Rows are points. A path goes straight from each point to the next, and from the last back to the first. The post is the endless flat space through its rows: a point in 2 columns, a line in 3, a plane in 4, and so on, so that a path can go around it. How many times does the path go around the post? Going back the other way cancels.
In the rows, zero is written as 128.

Post (2 x 3):
[[120  96 131]
 [113 145 104]]
Path (24 x 3):
[[ 68 142 114]
 [119 125 155]
 [151 135 132]
 [148  87  98]
 [102 137  67]
 [ 87 104 120]
 [ 90  33 140]
 [101 133 122]
 [136 136 151]
 [147 144 119]
 [144 107 114]
 [110 131  82]
 [ 94  92 120]
 [ 90 123 148]
 [127 165 145]
 [131 125 120]
 [113 182  65]
 [100  83 115]
 [106  91 141]
 [129 128 141]
 [155 159 129]
 [132  98 111]
 [121 127  94]
 [ 93 127  89]]
Times around: 4

Post (7 x 8):
[[141 121 117 126 119 141  94 144]
 [161 106 120  96  86 149 141 142]
 [ 86 144  76 149 112 127  84 118]
 [157 128 136 113 123 133 157 164]
 [142  96 135 123  94 160 123 144]
 [118 152 129 121 115 132 122 110]
 [ 98 152 117 108 174 134 138 144]]
Path (27 x 8):
[[113 153  92 122 117 100 176 107]
 [122 147  81 129 101 122 127 124]
 [146 143 125 101  80 167 132 141]
 [ 34 125 115 175 133 145 111 159]
 [117 141 175 106 188 125 156 141]
 [147 125  84 134 127 117 131 162]
 [127 122  64  74  80 155 135 112]
 [156 122 116 105 122 171  82 162]
 [ 66 153 108 119 106 137 124 104]
 [133 107 113  64 119 137 139 123]
 [ 95 123 103 168 102 136 121  95]
 [106 162  81 158  86 119 115 117]
 [129 139 174 113 143 163 117 144]
 [137 158 180 107  86 125 187 117]
 [ 88 112 126 139 127 147 106 120]
 [115  95  88 102 138 168 131 122]
 [165 128 112 134  63 142 106 136]
 [134 104 125 105  78 163 121 151]
 [ 65 104 112 114 128 151 164 138]
 [117 159 122  98 133  87 179 100]
 [152  88 116 126 138 160  90 159]
 [161 139 139 105 103 152 115 129]
 [ 77 121 102  76 150 180 125 156]
 [114 127 107 108 141 162  56 130]
 [121 150  79  96 166 131 160 182]
 [182 120 111 105  63 145 107 182]
 [135 141 136 113  97 118 105  99]]
Times around: 5

Post (10 x 11):
[[111 102  67 159 146 120 127 120 150  99 111]
 [130 167 143 105 107 107 139 145 109 154  82]
 [156 149 131 108 124 131 141 159 125 145 109]
 [143 146 123  93 116  80 155 125 134 159 131]
 [129 147 108 151 134 125 116 103 159 107 126]
 [131 188 110 134 118 123 135 158 120 175 115]
 [130 112 114 132 155 122 115  77 138 127 117]
 [120  76 140 125 131 128 125  96 126  96 165]
 [100 115 110  97 162 122 132  93 132  94 154]
 [159 161 118 134 156 110 123 148 117 122 116]]
Path (24 x 11):
[[121 178  99 113 148 106 118 146 133 211 117]
 [161  84  68 120 161 123 126 172 120  94 114]
 [175 154 118 124 151 149 102 164 116 121 140]
 [116 125 115 119 120  58 127 133 132 159 147]
 [103 108 104  99 197  93 136 109 123  95 109]
 [111 143 133 128 125 125 154  77 125 150 151]
 [130 180 116 103 162 120 109  78 126  74 171]
 [148  96 140  89 122 104 116 146  88 139  97]
 [131 142 107 125 166 100 131 114 156 129 145]
 [125 140 134  96 158 103 143 117 133  68 139]
 [144 162 161 111  95 109 130  57 114 145 139]
 [130 111  50 129 149  71 129 105 137 150 131]
 [170 138  45 130 199  75 117  98 192 104 102]
 [154 105 147 111 128  87 148 145 127 102 117]
 [118  54 129  91 118 109 167  98 128 111 113]
 [162 133 105 138 117 116 124 138 155  88  79]
 [177 128 112 110 128  71 126 105 156 154 105]
 [105  87 138 163 105 110 117  99 173 127 141]
 [146 120 128 156 121 147 121 168 156 108 107]
 [100 156  44  94 183  80 136 116 160  94 121]
 [145 173 133 120 139 132 139 125 149 183 140]
 [169 116 156 118 161 137 134 106 146  61 137]
 [168 160 112 153 146 134 110 144 106 138 168]
 [134 120  55 132 159  57 106 110 164  81  89]]
Times around: 4
